Every row gives one point. Each table stands for the endless flat space through its points: a line for two points, a plane for three, and so on. The two share one point or none. Which?

First (2 x 3):
[[-0.30  0.12  0.23]
 [-0.35  0.06  0.21]]
Second:
[[-0.20  0.30  0.12]
 [-0.20  0.22  0.32]]
They share: [-0.20  0.24  0.27]

First, 2 rows:
[[-0.21  0.15 -0.35 -0.19  0.15 -0.24]
 [-0.09  0.03 -0.11 -0.01  0.33 -0.18]]
Second, 2 rows:
[[-0.24 -0.03 -0.26 -0.22  0.30 -0.39]
 [-0.12  0.13 -0.22 -0.06  0.22 -0.15]]
They share: [-0.15  0.09 -0.23 -0.10  0.24 -0.21]

First (4 x 9):
[[-0.03 -0.27 -0.26  0.17  0.05 -0.19  0.37  0.05 -0.03]
 [-0.18 -0.15 -0.23  0.20 -0.17 -0.09  0.22  0.10  0.14]
 [ 0.03  0.10 -0.18 -0.17  0.21 -0.22  0.31  0.03  0.23]
 [-0.13 -0.04 -0.21  0.07 -0.07 -0.12  0.23  0.08  0.20]]
Second, 4 rows:
[[-0.26 -0.29 -0.05  0.02 -0.07 -0.29  0.20  0.23 -0.09]
 [ 0.15 -0.10 -0.09  0.31  0.04 -0.33  0.27  0.07  0.28]
 [-0.19 -0.17 -0.09  0.07 -0.24 -0.42  0.29  0.20 -0.06]
 [-0.17 -0.13 -0.15  0.09 -0.12 -0.20  0.21  0.16 -0.10]]
They share: no point

First, 4 rows:
[[ 0.25 -0.22  0.33  0.46 -0.06  0.17  0.21  0.10 -0.22  0.02  0.44  0.18]
 [ 0.42 -0.15  0.20  0.21 -0.26  0.23  0.20  0.09 -0.04  0.36  0.47  0.26]
 [ 0.25 -0.20  0.20  0.30 -0.17  0.04  0.07  0.13 -0.16  0.06  0.35  0.14]
 [ 0.07  0.01 -0.07  0.12 -0.23 -0.32 -0.29  0.19 -0.40 -0.09  0.17 -0.13]]
Second:
[[ 0.16 -0.52 -0.08  0.09 -0.23 -0.25 -0.39  0.01  0.05 -0.05  0.16 -0.01]
 [ 0.22 -0.30  0.14  0.25  0.09 -0.34 -0.12  0.13 -0.26  0.05  0.18 -0.05]
 [ 0.26 -0.46  0.00  0.17  0.07 -0.37 -0.31  0.01 -0.15  0.09  0.16 -0.09]
 [ 0.21 -0.33  0.12  0.25  0.12 -0.39 -0.15  0.13 -0.29  0.02  0.16 -0.05]]
They share: no point

First:
[[ 0.08 -0.04 -0.11  0.19 -0.15 -0.01  0.52 -0.13  0.25 -0.20 -0.19  0.36
   0.24  0.17]
 [ 0.13  0.00 -0.15  0.04 -0.15 -0.05  0.38 -0.10  0.31 -0.23 -0.06  0.09
   0.19 -0.01]
 [-0.04 -0.09 -0.01 -0.23  0.07 -0.08  0.16  0.12  0.24 -0.12  0.24 -0.28
   0.09  0.07]
 [ 0.10  0.00 -0.13 -0.19 -0.05 -0.09  0.18  0.03  0.33 -0.22  0.17 -0.30
   0.12 -0.13]]
Second (3 x 14):
[[ 0.14 -0.15  0.15 -0.04 -0.12  0.00  0.39 -0.35  0.28  0.10  0.32  0.22
   0.08  0.22]
 [ 0.04  0.05  0.10 -0.24  0.18 -0.10  0.19 -0.05  0.53  0.05  0.27  0.02
  -0.02 -0.03]
 [ 0.07 -0.07  0.06 -0.13 -0.07 -0.06  0.27 -0.19  0.33  0.02  0.23  0.07
  -0.01  0.13]]
They share: no point

First:
[[-0.23 -0.12  0.26  0.28  0.14 -0.12 -0.10  0.11  0.13  0.19 -0.04 -0.09
  -0.13 -0.21 -0.17 -0.03 -0.12  0.13 -0.05 -0.17]
 [-0.23 -0.20  0.40  0.30  0.10 -0.11 -0.05  0.22  0.11  0.20  0.02 -0.06
  -0.10 -0.27 -0.20 -0.01 -0.09  0.17 -0.09 -0.18]
 [-0.41  0.06  0.36  0.52  0.32 -0.32 -0.14  0.23  0.11  0.09 -0.04 -0.05
  -0.39 -0.19 -0.31 -0.25 -0.06  0.23 -0.13 -0.11]
 [-0.35 -0.12  0.57  0.46  0.23 -0.17  0.04  0.41  0.11  0.12  0.05  0.07
  -0.24 -0.28 -0.28 -0.13 -0.09  0.17 -0.13 -0.20]]
Second (4 x 20):
[[ 0.00 -0.05  0.30  0.30  0.42 -0.20 -0.09 -0.11  0.41  0.41 -0.16 -0.23
  -0.24 -0.25 -0.14  0.03  0.01  0.16 -0.28 -0.31]
 [-0.47 -0.37 -0.19  0.41 -0.22 -0.18 -0.38  0.24 -0.11  0.23 -0.18  0.01
   0.01  0.03  0.10  0.00 -0.09  0.35  0.19 -0.09]
 [-0.02 -0.34  0.20  0.53  0.35 -0.33 -0.08  0.00  0.40  0.59 -0.24 -0.08
  -0.17  0.00  0.07 -0.06  0.21  0.23 -0.14 -0.42]
 [-0.30 -0.12  0.04  0.27  0.05 -0.11 -0.30  0.06  0.10  0.23 -0.16 -0.14
  -0.07 -0.18 -0.07  0.08 -0.15  0.29 -0.02 -0.12]]
They share: no point

First:
[[-0.02  0.24 -0.27  0.20 -0.17 -0.20 -0.12 -0.14 -0.09  0.11 -0.02 -0.17
  -0.09 -0.04  0.27 -0.04 -0.22  0.15  0.14  0.17 -0.16  0.16  0.16  0.03]
 [ 0.01  0.29 -0.32  0.20 -0.16 -0.15 -0.16 -0.09 -0.11  0.09 -0.03 -0.19
  -0.05  0.00  0.28 -0.03 -0.24  0.19  0.17  0.15 -0.18  0.15  0.20  0.10]
 [-0.13  0.21 -0.34  0.12 -0.22 -0.33 -0.10 -0.05 -0.07  0.15  0.09 -0.15
  -0.05 -0.14  0.24 -0.01 -0.08  0.25  0.07  0.15 -0.16  0.13  0.06 -0.04]]
Second:
[[-0.01  0.18 -0.16  0.36 -0.31 -0.39 -0.01 -0.23 -0.16  0.06 -0.06 -0.18
  -0.20  0.07  0.21 -0.07 -0.14 -0.08  0.19  0.18 -0.34  0.31  0.09  0.02]
 [-0.01  0.18 -0.16  0.20 -0.11 -0.15 -0.09 -0.27 -0.04  0.14 -0.06 -0.14
  -0.16 -0.09  0.29 -0.07 -0.30  0.08  0.11  0.22 -0.06  0.15  0.17 -0.06]]
They share: [-0.01  0.18 -0.16  0.24 -0.16 -0.21 -0.07 -0.26 -0.07  0.12 -0.06 -0.15
 -0.17 -0.05  0.27 -0.07 -0.26  0.04  0.13  0.21 -0.13  0.19  0.15 -0.04]

First:
[[ 0.05 -0.12 -0.15  0.05  0.14 -0.08  0.03  0.08  0.08 -0.02  0.15 -0.03
  -0.21 -0.25  0.18  0.00  0.23 -0.09  0.01 -0.04  0.10 -0.18 -0.04  0.08]
 [ 0.16  0.10  0.05 -0.08 -0.04 -0.04 -0.32 -0.09  0.17  0.06  0.14  0.04
  -0.05 -0.02  0.27  0.02 -0.11 -0.12 -0.10 -0.20  0.09  0.11 -0.37  0.25]
 [ 0.23  0.07  0.07 -0.04  0.13 -0.26 -0.08  0.06 -0.08  0.05  0.01  0.01
  -0.29 -0.06  0.15 -0.17 -0.07 -0.19  0.10  0.07  0.28  0.00 -0.17  0.20]
 [-0.01 -0.26 -0.27  0.09  0.24 -0.12  0.23  0.18  0.02 -0.12  0.17 -0.05
  -0.29 -0.45  0.14  0.02  0.47 -0.11  0.05  0.02  0.12 -0.36  0.16 -0.06]]
Second, 3 rows:
[[ 0.19 -0.04 -0.25  0.17 -0.12 -0.26 -0.15  0.07 -0.07 -0.19  0.13 -0.16
  -0.19 -0.37  0.26  0.01  0.13  0.04 -0.21 -0.26  0.08 -0.19 -0.05  0.23]
 [ 0.03  0.03  0.06 -0.19  0.24  0.05 -0.05  0.01  0.23  0.07  0.14  0.08
  -0.06 -0.11  0.20  0.00  0.07 -0.27  0.09  0.01  0.18 -0.03 -0.28  0.09]
 [ 0.00  0.03  0.12 -0.26  0.30  0.11 -0.04 -0.01  0.29  0.12  0.15  0.14
  -0.04 -0.06  0.19  0.01  0.07 -0.33  0.14  0.05  0.19  0.01 -0.32  0.05]]
They share: [ 0.10 -0.04 -0.07 -0.04  0.06 -0.08 -0.12  0.01  0.11 -0.04  0.16  0.02
 -0.13 -0.22  0.23  0.04  0.13 -0.14 -0.06 -0.14  0.11 -0.07 -0.17  0.11]

First:
[[-0.33  0.39 -0.06 -0.33  0.30 -0.04  0.29 -0.20 -0.21  0.40 -0.03 -0.30
  -0.18  0.04  0.32 -0.03  0.12 -0.24  0.10  0.12 -0.02  0.19 -0.17  0.17]
 [-0.24  0.06  0.27 -0.21  0.09 -0.24  0.07  0.11  0.13  0.23  0.21 -0.11
   0.02 -0.34  0.17 -0.17 -0.17 -0.06 -0.14 -0.09 -0.06  0.23 -0.27 -0.12]
 [-0.32  0.30  0.03 -0.33  0.29 -0.08  0.27 -0.13 -0.11  0.39  0.01 -0.31
  -0.14 -0.06  0.33 -0.01  0.03 -0.18  0.06  0.03 -0.02  0.19 -0.23  0.08]]
Second (6 x 24):
[[ 0.00  0.29  0.07  0.07 -0.16 -0.33 -0.04  0.12 -0.06 -0.21  0.47  0.05
  -0.13 -0.57  0.09 -0.58  0.05 -0.17 -0.03  0.30  0.03  0.25  0.03 -0.05]
 [-0.24  0.27  0.08  0.00  0.17 -0.35  0.22  0.07 -0.12  0.24  0.11  0.22
   0.14 -0.11  0.01 -0.37 -0.06 -0.42  0.01  0.26 -0.21  0.53 -0.23  0.41]
 [-0.47  0.25 -0.18 -0.30  0.26 -0.09  0.11 -0.09 -0.14  0.26 -0.01 -0.28
  -0.17  0.00  0.02 -0.27 -0.29 -0.47 -0.14  0.04 -0.07  0.29 -0.47  0.00]
 [-0.14  0.30  0.34 -0.17 -0.03 -0.21 -0.13  0.05 -0.23  0.19  0.43  0.07
  -0.16 -0.31  0.06 -0.31  0.28  0.06 -0.11  0.33  0.03  0.01  0.24  0.04]
 [-0.62  0.52  0.02 -0.14 -0.09 -0.54  0.13  0.12 -0.33  0.06 -0.09 -0.03
  -0.15 -0.14  0.17 -0.33  0.14 -0.44 -0.27 -0.16 -0.08  0.19 -0.52  0.30]
 [-0.32  0.26  0.46  0.00 -0.13 -0.54  0.01  0.40 -0.45  0.22  0.19  0.19
   0.05 -0.34 -0.17 -0.41  0.26 -0.22  0.09  0.12 -0.12  0.29  0.00  0.14]]
They share: no point

First, 5 rows:
[[-0.04 -0.29  0.21 -0.47  0.03  0.06  0.01 -0.31 -0.53  0.05 -0.19  0.02
   0.22 -0.03  0.00 -0.03  0.32  0.46  0.29  0.03 -0.12 -0.21 -0.01 -0.12]
 [ 0.10 -0.39  0.27 -0.48  0.16  0.00  0.18 -0.50 -0.44  0.06 -0.04 -0.09
   0.19  0.01  0.07 -0.05  0.44  0.47  0.41  0.07 -0.13 -0.30  0.06 -0.21]
 [-0.10 -0.51 -0.07 -0.35 -0.18  0.12 -0.20 -0.43 -0.55 -0.17 -0.38 -0.09
   0.00 -0.02 -0.19 -0.05  0.17  0.48  0.25 -0.19  0.14 -0.06 -0.08 -0.17]
 [ 0.13 -0.16 -0.04 -0.01 -0.15  0.42  0.06 -0.24 -0.02 -0.29 -0.23 -0.05
   0.00  0.30  0.27 -0.17  0.07  0.07  0.02 -0.19 -0.15 -0.12 -0.29 -0.42]
 [ 0.00 -0.58 -0.03 -0.35 -0.11  0.09 -0.10 -0.55 -0.51 -0.15 -0.28 -0.14
   0.01  0.00 -0.19 -0.08  0.25  0.51  0.33 -0.14  0.15 -0.12 -0.03 -0.22]]
Second (7 x 24):
[[-0.14 -0.01 -0.26 -0.05  0.05  0.26 -0.16 -0.72 -0.06 -0.41 -0.51 -0.03
  -0.32  0.07  0.32 -0.04  0.30  0.20  0.07 -0.31  0.22 -0.14 -0.51 -0.37]
 [-0.35 -0.79  0.46 -0.63 -0.23  0.05  0.16 -0.19 -0.20  0.22  0.17 -0.43
   0.19  0.53  0.01  0.10  0.14 -0.01 -0.09 -0.11 -0.31  0.00 -0.14 -0.82]
 [ 0.41 -0.21 -0.07 -0.39 -0.20  0.29 -0.02 -0.08  0.11  0.06 -0.03  0.36
   0.16  0.47  0.35 -0.30  0.48  0.43  0.05  0.31 -0.27 -0.19  0.10 -0.26]
 [ 0.08 -0.23 -0.06 -0.32 -0.09  0.17 -0.02 -0.20 -0.17  0.08 -0.09  0.24
  -0.01  0.06  0.37 -0.13  0.17  0.28  0.23  0.14 -0.33 -0.13 -0.23 -0.02]
 [-0.50 -0.28  0.22 -0.33 -0.02  0.29 -0.20 -0.37 -0.44  0.28  0.17 -0.16
   0.07  0.08  0.04  0.10  0.08  0.29  0.27 -0.20 -0.10  0.21 -0.35 -0.25]
 [-0.11  0.07 -0.08 -0.10 -0.02  0.54 -0.31 -0.57 -0.09 -0.21 -0.21 -0.03
  -0.01  0.36  0.05 -0.09  0.48  0.47  0.04 -0.31  0.35  0.07 -0.20 -0.49]
 [-0.03 -0.05 -0.08 -0.05 -0.01  0.28 -0.07 -0.34 -0.40 -0.30 -0.44  0.02
  -0.03 -0.12  0.17 -0.08  0.04  0.25  0.24 -0.23 -0.05 -0.15 -0.32 -0.06]]
They share: [ 0.01 -0.22  0.04 -0.22 -0.10  0.26 -0.01 -0.25 -0.27 -0.16 -0.26 -0.02
  0.07  0.14  0.14 -0.09  0.15  0.24  0.12 -0.13 -0.12 -0.13 -0.18 -0.27]

First:
[[-0.04  0.27  0.03  0.23  0.46 -0.05 -0.35  0.00  0.14  0.23  0.33 -0.10
  -0.12  0.08  0.31  0.07  0.02  0.04  0.16 -0.06  0.06 -0.26 -0.07 -0.18]
 [ 0.13  0.15 -0.20  0.19  0.21  0.08 -0.16 -0.08 -0.17 -0.10  0.17 -0.11
   0.13  0.18  0.03  0.18 -0.26  0.20  0.00 -0.23 -0.13 -0.26  0.17  0.06]
 [-0.09  0.24 -0.22  0.41 -0.29 -0.11 -0.03 -0.37 -0.54 -0.04  0.08 -0.34
  -0.30  0.34 -0.45  0.01 -0.23 -0.02  0.32  0.31  0.11  0.12  0.09 -0.33]
 [-0.05  0.15  0.12  0.09  0.21 -0.03 -0.21  0.06 -0.21 -0.05  0.39 -0.41
   0.02  0.39  0.04  0.09 -0.17  0.23 -0.03 -0.13 -0.04 -0.27  0.28 -0.01]
 [-0.30  0.32  0.09  0.25  0.04 -0.30 -0.16 -0.05 -0.19  0.27  0.40 -0.17
  -0.45  0.22 -0.11 -0.04  0.07 -0.16  0.38  0.36  0.36  0.06 -0.05 -0.47]]
Second:
[[-0.04  0.15 -0.19  0.16  0.14 -0.19 -0.23 -0.13 -0.36 -0.15  0.21 -0.25
  -0.02  0.31 -0.07  0.02 -0.28 -0.01  0.05 -0.15  0.12  0.02  0.28 -0.04]
 [-0.05  0.20 -0.15  0.21  0.10 -0.13 -0.20 -0.12 -0.33 -0.11  0.22 -0.19
  -0.07  0.25 -0.07  0.04 -0.25  0.05  0.08 -0.09  0.08 -0.04  0.21 -0.06]]
They share: no point

First:
[[ 0.30 -0.07 -0.12  0.11  0.18 -0.09  0.14  0.09  0.27  0.29 -0.22  0.15
   0.11 -0.37 -0.38  0.11 -0.33  0.39 -0.01 -0.03  0.04  0.09 -0.23  0.33]
 [ 0.15  0.00 -0.19  0.18  0.14  0.05  0.06  0.00  0.13  0.28 -0.12  0.03
   0.13 -0.24 -0.20 -0.02 -0.35  0.45 -0.12 -0.11  0.17  0.10 -0.15  0.20]
 [ 0.12  0.17 -0.06  0.17  0.31 -0.11  0.03  0.03  0.05  0.41 -0.34  0.33
   0.15 -0.14 -0.10 -0.10 -0.18  0.30 -0.29 -0.27  0.31  0.08 -0.31  0.09]
 [ 0.19  0.06  0.08  0.11  0.30 -0.21  0.16  0.07  0.33  0.31 -0.32  0.33
  -0.03 -0.31 -0.30  0.14 -0.10  0.13 -0.02 -0.17  0.11 -0.03 -0.34  0.31]]
Second (3 x 24):
[[ 0.06 -0.01  0.04  0.23  0.22 -0.19 -0.08 -0.18  0.37  0.16 -0.10  0.19
  -0.10 -0.28 -0.02  0.42 -0.07 -0.21 -0.11 -0.52 -0.07 -0.22 -0.08  0.14]
 [-0.09  0.18  0.21  0.22  0.33 -0.02  0.17 -0.03  0.22  0.32 -0.30  0.24
  -0.04 -0.08 -0.10 -0.12 -0.08  0.30  0.04 -0.09  0.40  0.08 -0.32  0.35]
 [-0.01  0.12  0.15  0.22  0.31 -0.10  0.05 -0.09  0.28  0.26 -0.20  0.20
  -0.06 -0.16 -0.06  0.12 -0.10  0.08 -0.02 -0.27  0.20 -0.04 -0.22  0.27]]
They share: no point

First:
[[ 0.03  0.07 -0.16  0.01 -0.13 -0.23  0.12 -0.30 -0.28 -0.36 -0.18 -0.21
  -0.22 -0.13  0.17 -0.15  0.10  0.24  0.12  0.00  0.20  0.26  0.33  0.09]
 [-0.01  0.07 -0.15 -0.02 -0.09 -0.31  0.11 -0.34 -0.20 -0.40 -0.25 -0.12
  -0.26 -0.05  0.10 -0.17  0.04  0.16  0.05 -0.05  0.26  0.13  0.31  0.04]
 [-0.08 -0.29 -0.11  0.13  0.25  0.00 -0.20 -0.14 -0.33 -0.02 -0.08 -0.03
   0.21 -0.18  0.36  0.11 -0.11  0.20 -0.23  0.38 -0.04  0.15 -0.22 -0.34]]
Second, 2 rows:
[[ 0.01 -0.09 -0.12  0.06  0.07 -0.14  0.02 -0.32 -0.26 -0.24 -0.22 -0.04
   0.00 -0.04  0.24 -0.06  0.01  0.16 -0.09  0.19  0.20  0.16  0.05 -0.18]
 [ 0.13 -0.09 -0.10  0.10  0.07 -0.04  0.12 -0.44 -0.30 -0.24 -0.28  0.00
   0.12  0.06  0.32 -0.08  0.11  0.16 -0.09  0.31  0.32  0.26  0.01 -0.26]]
They share: [-0.05 -0.09 -0.13  0.04  0.07 -0.19 -0.03 -0.26 -0.24 -0.24 -0.19 -0.06
 -0.06 -0.09  0.20 -0.05 -0.04  0.16 -0.09  0.13  0.14  0.11  0.07 -0.14]
